Rows are points. Before rounding, the points of a table are all equally far from one centre. They may lie mostly on one side of it. Where is the centre, to within rounding?

Points:
[[ -8 -10  31]
 [ 52  60 -25]
 [  7  33  37]
 [ 22   3  34]
 [ 44  58   3]
 [-52 -14 -46]
 [-12  31  36]
 [-41  -7  16]]
Centre: [  2  18 -27]

Points, 17 rows:
[[  0  53   3   3 -24  12 -28  16  13  -9  15  -6]
 [-16  -7   8 -38  -8  45 -25  48  15  40  24 -29]
 [ -2  -8  25 -25 -30  10   4  41  46  35 -10  -4]
 [ 23  18  12 -38 -23  15   5  -7  -1  16  -3  12]
 [ -6   5   0  -6 -20  19 -48  35  52  -3 -29 -18]
 [  0  21  36 -37  -8  21  -5  44  29  42  15   3]
 [-17   3  55 -16 -10  51  -9  53  37  15   5  -7]
 [-15 -34  -6 -37  13  24  21  14  18 -28  19   6]
 [  8 -20  23 -58 -16  22 -26 -18  20  12  22   0]
 [-15  14 -29 -18 -16  42 -13  21  35  22   1   2]
 [  4 -26   2   1 -12  44 -23  28  15  -8   9 -60]
 [-21   1   6 -58  30  29 -15  23  45   0  -6  14]
 [  9 -10  14   7  -3  22  12  38  -1 -37 -32 -12]
 [-17  -5  39 -59 -15   2   4  23  37  23  -1  12]
 [  3  19   0  21 -21  14 -34   5  47  15  -3  -5]
 [  7  26  34 -47 -19 -20   0  11   6  16  18 -12]
 [-36  15  -9 -24 -44  11 -13  21  26 -31  14 -19]]
Centre: [-16  -5  20 -14   1  15 -18  18   8   0   2 -10]

Points (27 x 24):
[[-12 -12  -6  27 -19   6 -24  12  -3 -31  37  16   3   1   6  29 -18  -1
  -14  -2  27   0  11  12]
 [-33   7 -18  13 -14 -13 -24  15   1 -31  26   3  12   8 -10   9  -3  -8
  -45 -19  17   3  20  -8]
 [-18  -9   5  12  -3 -15 -48  11   2 -44  20  27 -19   5  22  18 -10   6
  -13  10  18 -14 -16   6]
 [  0  -7 -16  15  -4 -17 -46  15  10 -19  21   5 -12  -3  18  38 -42  22
   -5  -3  10  -4  -6   1]
 [-17  12  -2  51 -11 -13 -36  18  -1 -32  27  16   7   5  21  24 -15  14
   -9 -12   9   9  -4  22]
 [-19 -12 -23  23 -11 -18 -55  36   7 -27  31  19  18   0  29   9  -3   6
   -5  -4  -3 -10 -22   7]
 [-16 -18  -3  15  -4 -28 -49  -1  10 -18  34  -1  -3   4  25  31 -12  13
   14 -10  30  15   3   2]
 [ -7 -19 -20  27   9 -25 -37   7  13 -33  33  20  -3   9   9  23  -3   6
  -34 -21  11  -3  10   5]
 [ -7  -2 -23   8  -3 -20 -35   5  28 -39  32 -11  13   2  19   1  -7 -10
  -22 -29   4 -17   8   1]
 [  0 -17   1  22 -10  -7 -41  12   3 -22  51  12  -3   7   9  28 -13  -3
   -7 -18  23   3   4  14]
 [ -8   0 -19  30   0 -11 -39  18  27  -9  20  48  -2  -9  12  23 -20   3
  -12 -14  -2  12  18   4]
 [-31 -12  13  23  -2 -25 -39  25  -1 -22  22   6 -12   7  24  28  11  15
    5 -20   9 -19  20   3]
 [-24  -2   2  17  -3  -6 -44   6   6 -17  27  29   0   7   2  13 -28   8
   -5 -42   4  -9  22   5]
 [  0 -14 -19  10  -2 -22 -44  11   5 -43  11  11  -4  19   9   9 -10  14
  -24  -7 -20  -6   7   7]
 [ -4   9 -12   2 -26 -25 -47  -6  14 -15   3   8   0  22  23  43 -19  -3
    9   3 -10   4   9 -22]
 [ -5  -4 -16  22   9 -16 -53  10  21 -14  28  -1   1  -3  35  35 -24   1
    4  -5   8  -1 -19  31]
 [ -7  -8   4  27  -6 -23 -60  18  -2 -11  27  22   6  -3  16  22  -6  10
   -5   3  21  -2  27   0]
 [ -3  -3  -8  11 -16  -4 -33  14   2 -22  32  25  -9   0   8  21 -12   8
    4 -13  21 -18  27   7]
 [  4  11   4  14 -16 -19 -33   3  35 -36  23   7   2   6  -3  19 -27   2
  -30 -14   3   2  20  -1]
 [-24 -23 -17  17  -5 -24 -55  10  -2 -36  19   4   6   9   8  44 -19   9
   -7 -15  -9   5   6 -10]
 [ -3 -16 -33  40 -10 -23 -38  10  -5 -19  25  28   2  12   7  13 -11  -1
   -3 -10   8  -2  -7   3]
 [  9 -17   2  -5  -7 -18 -42   4   5 -38   5  24  -7  -5  16  27 -12   2
  -26  -6   6  -1   7   0]
 [-24 -16   1  32 -17   1 -34  13   9 -26   6  22   9 -10  16  21   6  19
  -25 -18  15 -29   2   6]
 [-11  -6 -11  29   6 -37 -31  13  16 -23  12   3  -3  10  25  31  -3  -5
  -37 -22   3  -1  14  20]
 [ -4  -9   0  39  -2 -17 -52   6   4 -31  49  -3   4  -9  16   7 -15   4
   -4 -16   0 -22   2   0]
 [ -3 -20 -12  25   1 -20 -20  22  22 -25  30  32   4  18  14  29 -14   5
    3 -11  -7  16   4  19]
 [-20 -24  -5  26   6 -16 -42  21  -1 -15  22  16   3  16  25  22  -3   4
  -13 -23  20 -14  19  11]]
Centre: [-23   8   0   9   5  -8 -25   1  11  -2  21   4   8  -1   7  19   2   1
  -9   0  -8   0  -9  -4]
